Each point is reached from the start by the listed moves, each made once or not at all, plus a little noise. Say if it took an odd or an even number of moves. Then give how often each move was made.

Moves:
(1): [ 69 -16  -1]
(2): [ 3 46  8]
Start: [  1   2 -14]
Points:
[ 0 49 -5] -> odd (0, 1)
[74 30 -6] -> even (1, 1)

Moves:
(1): [ 66   3 -11   3   0  -3  -4   6 -12  -9]
(2): [-5 53  7 -8  3  3 -9  8  3 -6]
(3): [11 -9 53  4  4  1 -1  5  0 -3]
(4): [-4  5  2 60 -6 10 -8 -2 -3  2]
(5): [-3 -5 -6  4 43  7  1  1  1 -9]
(6): [ 4 -3 -2 -6 -7 65  8 -2 -1  6]
(7): [  1   4   3  10   5 -13  47  -7  -6  -8]
(8): [-4 -7 -3  3 -7  3  6 42  0 -8]
(9): [10  1  0  3 -6  2 12 -1 59  1]
Start: [  8   1   7  37  12 -14  -5  -1 -23  39]
Points:
[71 50 -7 97 32 72  2 51 24 14] -> odd (1, 1, 0, 1, 1, 1, 0, 1, 1)
[ 78  59  60 107  18 -15  19  10 -41  12] -> odd (1, 1, 1, 1, 0, 0, 1, 0, 0)
[ 12  35  58  45  51  52  46  47 -26  10] -> even (0, 1, 1, 0, 1, 1, 1, 1, 0)
[86 45 52 98 -7 69 -1 55 24 21] -> odd (1, 1, 1, 1, 0, 1, 0, 1, 1)
[ 86  56  58 100   7  -1 -14  16  25  24] -> odd (1, 1, 1, 1, 0, 0, 0, 0, 1)

Moves:
(1): [ 57   6  -1  -3   3   2   7 -12   0 -10 -15   5  20   3  -5 -10   0  -1
   8 -14   7]
(2): [-11  76  14 -17  -8  24  -9  12   5   1   4   0   9  11 -11  17   6  22
  25   3  -9]
(3): [  2  -4  75  16   1 -28  -1 -16  12   2  -7  10  13   8   3  12  16 -12
 -11  -5 -29]
(4): [  5   4   0  53   2   3   1 -14  -6  -7   6   5  -4  11  10   0  -5  -1
  -5  -1  -8]
(5): [ -9   5   4   7  53  -5  -9  20  -5   6  -9  -6 -13  -6  -4   6 -20 -18
  -7  -1   1]
(6): [  7 -18  17   2   1  63 -12  14  15  26  -3   3   6  18   6  -2  -7 -10
   5   9  -1]
(7): [ -7   5   0  -5   7   6  65  -1 -14   4  -9   8  -5 -10  -7   8  -1   1
 -11  -1  -5]
(8): [ 10   0   7  13 -17 -12  -1  61  14  -9   0  -8   5  -7 -19   9  -9  18
  -1  12 -17]
(9): [ -9   2 -20  -3  18  -6  30 -10  70  -9   0  10  -1  -4  -4  -5   7   2
   1  -9 -11]
(10): [ -1   5  -8  -1  -5 -23   5   2  10  68 -11  14  10   7 -12  -3   4  11
   7 -11  12]
(11): [ 16   2   4  -2  16  -6  13  -2 -10   5  78   0  -6   9 -34  -8   0   2
  -1  -9 -22]
(12): [ -1  -3  -7 -12   5   2  -9   5  -3  -6  -4  56 -12  -5   9   0  12  -1
   6  -4  -1]
(13): [-12 -10   0   7   8   6   8  -4  -5 -13   6   1  49  -5   6   4   9  10
   1   4  14]
(14): [  1   4 -10 -13   4 -19  10   6   0  -1  -2   4  12  47   6   8  -7 -22
   6  12  -4]
(15): [ 13  12 -18  -7   5   1   5  10  12  24  23 -10   9  -6  75  11   7   3
 -21 -21   3]
(16): [ 19 -13 -14   7   1  10 -12 -15  -5  10  -7  -5  -5  -9  -9  59  -8   2
   4  19  -2]
(17): [ -8  -7 -12  12  19  -6   0  11 -10   5   2 -18 -15   7 -19  -7  74 -11
  -4  23   9]
(18): [  7 -24  13  -4  22  -1   4  -3   7 -12  -4  -4  -9  27   3   0  -2  65
   5 -15   9]
Start: [ 25 -12  46 -13 -19 -42  -7  12  12   2  19 -31 -21  -4  28  -9 -15 -18
   1 -30   9]
Points:
[ 60  40  33  37 -11  42 -42  96  32  46  41  -8 -27  16  70  79  55   5
  10   9 -17] -> even (0, 1, 0, 1, 0, 1, 0, 1, 0, 0, 0, 1, 0, 0, 1, 1, 1, 0)
[ 87 -34  31  15  42  -7  11  69 105  71 -17 -17  52  -7 -13  49 -38  -4
  22 -23  11] -> even (1, 0, 0, 0, 1, 1, 0, 1, 1, 1, 0, 0, 1, 0, 0, 1, 0, 0)
[  85    0   88    2   86 -104   81   88    2    7   82   12   38   31
   38   24   66  -48  -35  -35  -35] -> odd (1, 0, 1, 0, 1, 0, 1, 1, 0, 0, 1, 1, 1, 1, 1, 0, 1, 0)
[ 87  43  29  51  69 -54  11  66  90  45 -11 -36 -22  35 -41  58  32  72
  34 -24   1] -> even (1, 1, 0, 1, 1, 0, 0, 1, 1, 1, 0, 0, 0, 0, 0, 1, 1, 1)
[ 41  35  33 -13  33 -56  88  67  79  67  72 -33 -38  26 -84  63  54  95
  26 -16 -27] -> odd (0, 1, 0, 0, 0, 0, 1, 1, 1, 1, 1, 0, 0, 0, 0, 1, 1, 1)
[ 81  68 121 -31  60 -42  85  92 106  80  42  65  16  67 -44  23 -12 -27
  28 -47 -68] -> even (1, 1, 1, 0, 1, 1, 1, 1, 1, 1, 1, 1, 0, 1, 0, 0, 0, 0)
